Each point is reached from the start by the listed moves, each made once or not at all, plus a little noise. Say if it took an odd or an even number of moves. Then give how often each move was made.

Moves:
(1): [-3.0 -5.4]
(2): [ 6.2 -1.9]
Start: [-3.6  0.8]
Points:
[ 0.0 -6.5] => even (1, 1)

Moves:
(1): [-0.3  2.8  3.7  2.6  3.9 -2.4  2.3  3.6  3.6]
(2): [-9.0  4.6 -6.1 -2.7 -7.0 -6.4 -2.1  2.7  0.0]
(3): [ 2.4  4.3 -0.6 -4.0 -1.8 -0.7  0.5 -4.3  3.3]
(4): [-1.8 -7.9  7.0  0.9  1.2  3.3 -2.4 -1.0  5.3]
(5): [-4.6  0.4  2.3  1.9  0.2  5.2  6.6 -3.5 -0.1]
(6): [ 0.7  1.1 -5.9  0.2  3.0  5.8 -0.3  4.7  1.7]
(7): [ 0.8  2.5 -0.4  3.3 -5.8  1.3  1.6  2.5  0.9]
(8): [-1.3 -1.8  1.2 -5.3 -0.7 -1.0  3.3  3.4 -0.5]
Start: [ 2.2 -2.7  0.2  2.3  0.9 -3.5 -0.1  2.9  0.8]
Points:
[ 4.8  3.4 -5.9 -3.4 -3.2  1.5  5.1  9.7  6.8] => even (0, 0, 1, 0, 0, 1, 1, 1)
[ 4.8  3.5 -6.4 -1.5  1.8  1.2  0.6  3.5  5.7] => even (0, 0, 1, 0, 0, 1, 0, 0)
[-5.7 -9.3 14.3  3.2  5.6  2.0  9.0  4.9  8.9] => even (1, 0, 0, 1, 1, 0, 0, 1)
[ 1.0 -3.1  0.9  1.2  0.2 -3.2 -0.5  3.8  1.5] => even (0, 0, 0, 0, 0, 0, 0, 0)
[-10.3   3.4  -2.5   1.2  -6.2  -5.4   4.3   2.4   0.7] => even (0, 1, 0, 0, 1, 0, 0, 0)

Moves:
(1): [ 5.9 -0.3 -3.1 -2.3 -1.1 -1.3 -2.8 -0.4  0.5  1.5  0.8 -0.6  1.6 -1.4
  4.4 -3.0 -0.6  4.7  0.0  2.6]
(2): [-2.8  0.5 -1.3 -0.3  0.7  2.5  0.3 -1.3 -3.4  0.3  1.1 -1.7 -1.0  0.3
  0.1 -3.2 -1.4  0.3 -0.9 -2.5]
(3): [-0.2 -0.9 -0.8 -0.5  0.2  0.9  0.9 -0.4 -1.3 -1.5  1.1  2.5  0.7  0.7
 -4.2 -0.3  1.2 -1.1  1.6 -0.1]
(4): [-0.2 -1.8  4.2  0.9 -1.3  1.9  0.2 -2.9  0.4 -2.5  0.6 -1.6  1.8  0.8
 -1.7  0.0  1.1  2.1 -0.3 -0.3]
(5): [ 1.2  0.2  1.4 -0.9  2.1 -1.3 -0.1 -1.0 -1.4 -1.6 -1.5  4.1 -1.8  1.7
 -0.2  1.8  0.8 -0.1 -0.2 -0.5]
(6): [ 0.9  0.7  0.3  1.3  1.2  0.2  1.0 -1.6 -1.8  0.8 -1.7  0.4  3.6  0.5
 -0.3  1.4 -3.3  1.1  0.4 -0.8]
(7): [ 0.1  1.7 -0.4  0.7 -2.4 -0.8  3.5  1.1 -0.6 -0.3 -0.8  0.7 -0.9  1.2
 -1.6 -2.6  2.6  1.4  2.0  2.5]
(8): [-0.2  3.5  3.7 -1.8 -1.7 -1.5 -1.2  4.7 -1.0 -2.7  3.0  1.5  1.1 -1.0
 -0.5 -3.1 -4.8  2.5  2.0  1.0]
(9): [ 2.9  1.8  0.8  0.4  0.8  0.2  1.1 -1.3 -0.7  1.1  0.6  1.7 -2.8  0.1
 -0.9  0.2 -3.0  2.1  0.7 -3.4]
(10): [ 0.2 -1.6  0.6  0.2  2.1 -1.9  0.3 -4.5 -1.6  3.3  3.6  0.7  3.4  1.8
  0.2 -1.7 -4.9  1.3 -0.5  2.0]
(11): [ 0.5 -4.6  2.4  0.6 -0.1  2.2 -1.0  0.0  0.9 -1.6  1.8 -5.1 -0.1  2.8
  0.4 -3.1 -3.6 -2.6  2.1  1.0]
(12): [-1.0  1.3  1.3  3.3 -2.5  0.3 -4.0  1.5 -0.4 -0.5  1.4  3.9  0.9 -0.6
  2.1  0.2  4.6 -1.3  3.5  0.7]
(13): [-3.0  0.5  0.5  0.7  2.2 -0.5 -0.2 -1.4  2.1 -3.4 -0.6  0.2  1.5  1.2
 -0.3 -0.7  2.1 -0.7  0.7 -1.6]
(14): [-0.1  2.1  1.2  2.1 -1.0 -3.3  0.2 -0.2 -2.4 -4.5 -0.6  1.7 -0.7 -0.9
 -0.9 -0.5 -0.4 -2.5 -2.8 -2.0]
(15): [ 1.7 -0.2 -2.0 -2.8 -2.9 -0.8  5.2  2.2  0.9  2.6 -2.0  1.6  0.5  1.1
  4.7 -0.9  2.0 -1.8 -0.6 -7.0]
(16): [ 2.4 -1.0 -4.2 -3.4  0.4  4.7  3.4  0.9  1.5  0.7  3.1 -6.1  1.0  4.7
  3.0  3.7 -0.6 -3.3 -3.2 -1.9]
(17): [ 2.2  0.9 -2.5 -0.2 -1.0 -0.5 -2.8  0.0  0.7  1.9  0.7 -1.4 -2.0  3.9
  0.3 -1.5  1.5  4.2 -2.2 -1.3]
(18): [-3.8  1.4  0.2  0.3 -2.0  1.8  1.7 -3.6  3.0  0.4  1.1  7.0 -1.6  2.9
 -1.0  1.5 -3.6 -1.1 -1.8 -0.9]
Start: [ 0.9 -0.4  3.2  1.8  1.7  5.2  3.4 -1.7 -0.8 -0.4  0.7 -1.4 -2.6 -0.2
  1.3  1.8  0.9  2.9 -0.8  0.6]
Points:
[  2.8   3.4   8.0   6.2   1.9   1.8   4.6 -11.9  -8.5  -3.0   2.7   8.5
   1.0  10.2   4.5  -2.9   0.1   7.5  -2.9 -16.0] => odd (0, 1, 0, 1, 1, 1, 0, 0, 1, 1, 0, 1, 1, 1, 1, 0, 1, 0)
[ -2.8   5.4   6.0   0.9  -1.6  10.4  10.9  -3.0  -1.3 -10.5   9.5  -1.5
  -5.8  11.5  -0.9  -6.0 -12.1  -1.1  -2.3  -6.9] => odd (0, 1, 0, 0, 0, 0, 1, 1, 1, 0, 1, 0, 1, 1, 0, 1, 0, 1)
[ -1.7  -1.0  13.3   0.3   3.1   9.1  11.7 -13.1  -4.9  -4.7   8.1  10.2
   3.0  12.8  -2.4  -6.5 -16.9   4.6   2.1 -12.0] => even (0, 1, 1, 1, 1, 1, 0, 1, 1, 1, 1, 0, 1, 0, 1, 0, 0, 1)
[ 9.0 -4.7  6.3 -4.9 -2.3 10.5  3.5 -2.6 -4.4 -0.7 12.5 -4.6  4.8 10.1
 14.2 -7.5 -6.9  4.5  1.1 -4.3] => even (1, 1, 0, 1, 1, 0, 0, 1, 0, 1, 1, 1, 0, 0, 1, 1, 0, 0)
[ -1.1   2.0   6.0  -4.4  -1.4   8.3  14.2  -7.7  -6.3  -5.7  10.5   8.0
   0.7  11.4   0.1  -1.3  -9.7  -0.9  -7.6 -11.6] => even (0, 1, 1, 1, 1, 0, 0, 1, 0, 1, 0, 0, 0, 1, 1, 1, 0, 1)
[ 6.2 -1.3  8.2 -2.9 -3.0  6.6  4.3 -5.9  2.4 -6.7  3.9  7.7  3.1 12.8
  2.6 -6.6 -6.3 10.5  0.6 -6.5] => odd (1, 0, 1, 1, 1, 1, 0, 1, 0, 0, 1, 0, 1, 0, 1, 0, 1, 1)
[ 4.5 -0.3 -1.9  0.5 -1.8 11.8 11.6 -9.7 -0.3  4.5  9.7  2.0  3.5 14.1
 12.1 -6.6 -9.1  2.6  2.1 -8.6] => even (1, 1, 0, 0, 0, 1, 1, 0, 1, 1, 1, 1, 1, 0, 1, 1, 0, 1)
